Each row is a point. To make a cloud, some directions were put in groups of two or more. Within a group, all points are equally far from the middle, so they leave a hole (a ring in 2 directions, a hollow ball in 3). The other directions are filled evenly. Then the cloud was stretched, turned, moved and blurred a little. How many holes are there, and how many directions does each take, smallest first?
(in the rows, 128 means zero)

Cloud:
[[167 160]
 [ 97 123]
 [ 98 148]
 [123 173]
 [144 133]
 [119 110]
 [115 200]
 [127 174]
 [135 143]
 [164 158]
 [106 100]
 [150  97]
 [ 92 148]
 [159 121]]
Holes: 0

Cloud:
[[111 156]
 [109 122]
 [126 164]
 [169 111]
 [130 131]
 [164  80]
 [144 117]
 [162 162]
 [120 111]
 [119  48]
 [126 137]
 [ 82 139]
 [110 158]]
Holes: 0

Cloud, 22 rows:
[[ 96 120 150]
 [ 85  91 115]
 [104 176  87]
 [ 93 155 177]
 [146 161 138]
 [ 95 131 109]
 [171 132 132]
 [117 133 106]
 [131 153 108]
 [126 152 117]
 [149 104 103]
 [118  82 122]
 [105 112 179]
 [ 68 123 141]
 [136 166 171]
 [125 152 147]
 [112 144 185]
 [119 136 169]
 [ 90 140 184]
 [ 98  72  98]
 [166 115 135]
 [117 118 107]]
Holes: 0

Cloud, 22 rows:
[[117  89  95]
 [152 115  83]
 [200 144 131]
 [130 150  93]
 [134  99 156]
 [155  98 110]
 [113 157 125]
 [104  87  96]
 [121 106 170]
 [122 106  88]
 [154 104  94]
 [136 133  83]
 [138 177 122]
 [ 74  95 105]
 [151 114 151]
 [144  92 130]
 [ 66 118 128]
 [132  83 132]
 [129 157 160]
 [155 103  97]
 [122 161 115]
 [104 117 178]]
Holes: 1 (2)

Cloud (28 x 4):
[[163  76 131 144]
 [108  84 138 144]
 [ 91  90 157 151]
 [153 144 139 156]
 [127  96 118 129]
 [122 107 171 113]
 [139  95 130 181]
 [ 80 143 165 163]
 [118 180 147  87]
 [138 134 153  86]
 [ 79 174 153 150]
 [ 85 180 131 136]
 [137 158 146  81]
 [149  91 114 129]
 [131 193 145 108]
 [ 96 146 134 106]
 [151 183 131 100]
 [163 137 135  88]
 [145 103 110 123]
 [ 93 142 175 152]
 [150 184 132 113]
 [ 98 165 119 122]
 [105 178 147  90]
 [ 99 123 155 103]
 [119 163 105 139]
 [118 119 164  99]
 [ 94  94 153 134]
 [ 95 103 163 124]]
Holes: 2 (2, 2)

Cloud, 29 rows:
[[139 129  81 147]
 [106  85 108 104]
 [192 107 146 144]
 [156 113  84 114]
 [172 149 127 161]
 [185 162 142 120]
 [179 127 106  91]
 [150 105 100  90]
 [194 125 139 141]
 [134 158 141 123]
 [171 143  86 149]
 [134 151  70 137]
 [ 93  89 121 112]
 [174 113 152 160]
 [118 172 121 124]
 [ 97 132 106 116]
 [110 131 121 150]
 [164  90 144  93]
 [134 170 100 156]
 [109 160  98 138]
 [110  94  92 116]
 [126 158 135 101]
 [138 123 105 168]
 [100 143 105 103]
 [156  97 106 166]
 [197 160 100 136]
 [139 174 137 111]
 [128 142  95  77]
 [167 118 119 169]]
Holes: 1 (3)
